Every row gives one point. Each copy is the shape, with its points in the same order, turned, moved and blurred by noise. Say if it was mirrored as well.

Shape (9 x 3):
[[-0.024,0.006,-0.021],
[0.015,-0.034,-0.055],
[0.044,0.057,0.055],
[0.088,0.008,0.011],
[-0.004,-0.024,-0.005],
[0.026,-0.059,-0.011],
[-0.001,0.071,0.048],
[0.004,-0.016,-0.040],
[-0.007,0.030,0.028]]
Copy 1, 9 rows:
[[0.030,0.018,0.004],
[0.046,0.057,-0.051],
[-0.080,0.017,0.005],
[-0.058,0.057,-0.060],
[0.021,0.010,-0.033],
[0.021,0.019,-0.081],
[-0.054,0.000,0.046],
[0.034,0.047,-0.024],
[-0.023,-0.001,0.010]]
Copy 1 is: mirrored
Copy 2:
[[-0.015,0.039,-0.007],
[-0.047,-0.017,-0.035],
[0.087,0.032,-0.048],
[0.053,-0.028,-0.078],
[-0.005,-0.002,0.002],
[-0.016,-0.045,-0.003],
[0.072,0.070,-0.023],
[-0.031,0.008,-0.024],
[0.045,0.049,-0.010]]
Copy 2 is: only turned
Copy 3, 9 rows:
[[-0.033,0.004,-0.012],
[0.015,0.050,-0.041],
[0.034,-0.074,0.043],
[0.093,-0.011,0.001],
[-0.004,0.023,0.007],
[0.028,0.068,0.006],
[-0.004,-0.080,0.042],
[-0.001,0.028,-0.024],
[-0.013,-0.030,0.025]]
Copy 3 is: mirrored
Copy 4:
[[-0.001,-0.022,-0.042],
[0.049,0.029,-0.059],
[-0.024,0.006,0.079],
[0.017,0.056,0.050],
[0.036,-0.003,-0.018],
[0.069,0.015,-0.014],
[-0.054,-0.025,0.046],
[0.032,0.004,-0.038],
[-0.010,-0.029,0.019]]
Copy 4 is: only turned

Shape, 9 rows:
[[0.011,-0.045,0.021,0.019],
[0.016,0.027,0.016,0.021],
[0.027,0.004,-0.013,-0.054],
[0.021,-0.006,0.041,0.032],
[-0.156,-0.036,-0.021,0.041],
[-0.035,0.033,0.009,0.024],
[0.006,-0.038,-0.013,0.029],
[0.000,0.002,-0.020,0.031],
[0.015,-0.046,-0.022,-0.037]]
Copy 1 (9 x 4):
[[0.015,0.022,-0.008,0.061],
[-0.008,0.047,0.007,-0.006],
[-0.036,-0.027,0.041,0.002],
[0.016,0.046,0.003,0.029],
[0.032,-0.041,-0.156,0.003],
[-0.001,0.025,-0.039,-0.018],
[-0.020,0.014,-0.025,0.056],
[-0.018,0.029,-0.028,0.019],
[-0.034,-0.035,0.012,0.049]]
Copy 1 is: mirrored
Copy 2 (9 x 4):
[[-0.008,0.023,0.065,-0.016],
[-0.023,0.039,0.008,0.022],
[0.057,-0.001,-0.007,0.011],
[-0.023,0.062,0.045,0.005],
[-0.073,-0.044,0.006,-0.143],
[-0.043,0.020,-0.009,-0.028],
[-0.018,-0.002,0.059,-0.010],
[-0.034,-0.002,0.021,0.004],
[0.043,-0.020,0.049,-0.012]]
Copy 2 is: only turned
Copy 3, 9 rows:
[[0.044,-0.046,0.017,-0.007],
[-0.005,-0.015,0.024,0.023],
[0.043,0.020,-0.036,0.033],
[0.018,-0.051,0.034,0.020],
[-0.049,-0.068,-0.055,-0.131],
[-0.038,-0.022,-0.001,-0.010],
[0.043,-0.021,0.021,-0.032],
[0.006,-0.002,0.024,-0.021],
[0.073,0.003,-0.027,-0.009]]
Copy 3 is: mirrored

Shape, 11 rows:
[[-0.014,0.033,-0.052,0.010,0.002,0.070],
[-0.020,-0.004,0.039,-0.008,0.001,-0.052],
[-0.027,0.003,0.002,0.044,-0.011,0.084],
[-0.034,0.040,0.048,-0.014,0.014,-0.015],
[-0.015,0.010,-0.085,0.089,-0.002,0.062],
[-0.033,0.006,-0.042,0.051,0.003,0.071],
[0.017,-0.081,-0.051,-0.003,0.032,0.017],
[-0.046,0.008,0.045,-0.041,-0.022,-0.015],
[0.020,0.030,0.084,-0.024,-0.027,-0.016],
[0.017,-0.026,-0.039,-0.001,0.054,0.009],
[0.004,-0.008,0.007,-0.038,-0.031,-0.029]]
Copy 1, 11 rows:
[[-0.081,-0.051,0.014,0.019,0.016,0.037],
[0.029,0.014,-0.018,-0.022,-0.044,-0.023],
[-0.096,-0.054,-0.016,0.014,-0.007,-0.028],
[-0.017,0.023,0.003,0.002,-0.065,-0.006],
[-0.087,-0.073,-0.059,0.037,0.051,0.035],
[-0.095,-0.055,-0.030,0.007,0.023,0.007],
[-0.019,-0.036,-0.001,-0.059,0.084,-0.017],
[-0.010,-0.008,0.008,-0.044,-0.071,-0.011],
[0.022,-0.008,0.039,0.017,-0.076,-0.050],
[-0.018,0.001,0.008,-0.019,0.065,0.001],
[0.031,-0.034,0.018,-0.030,-0.031,-0.006]]
Copy 1 is: only turned
Copy 2, 11 rows:
[[-0.070,0.029,0.022,0.017,0.036,-0.030],
[0.048,-0.001,-0.003,-0.020,-0.023,0.027],
[-0.068,-0.003,0.010,0.059,0.024,0.017],
[0.013,0.032,0.004,0.000,-0.047,0.021],
[-0.049,0.014,0.020,0.063,0.105,-0.034],
[-0.059,0.014,0.022,0.048,0.063,0.002],
[-0.029,-0.034,-0.015,-0.051,0.084,0.021],
[0.010,-0.009,0.029,-0.018,-0.059,0.027],
[0.016,-0.016,-0.039,0.005,-0.081,0.006],
[-0.021,0.013,-0.029,-0.043,0.058,0.010],
[0.014,-0.040,0.003,-0.034,-0.021,-0.015]]
Copy 2 is: only turned
Copy 3:
[[0.082,-0.032,-0.051,-0.034,0.001,0.014],
[-0.063,-0.009,-0.006,0.006,-0.013,-0.002],
[0.063,-0.008,-0.038,0.004,0.016,0.067],
[-0.039,-0.049,-0.059,0.009,-0.022,0.011],
[0.108,-0.036,0.023,-0.036,-0.016,0.073],
[0.075,-0.030,-0.017,-0.028,0.011,0.054],
[0.037,0.001,0.055,-0.027,0.047,-0.039],
[-0.064,0.001,-0.065,-0.018,0.004,0.011],
[-0.052,0.031,-0.072,0.044,-0.034,0.008],
[0.038,-0.033,0.027,-0.009,0.021,-0.043],
[-0.037,0.029,-0.016,-0.026,-0.022,-0.019]]
Copy 3 is: only turned
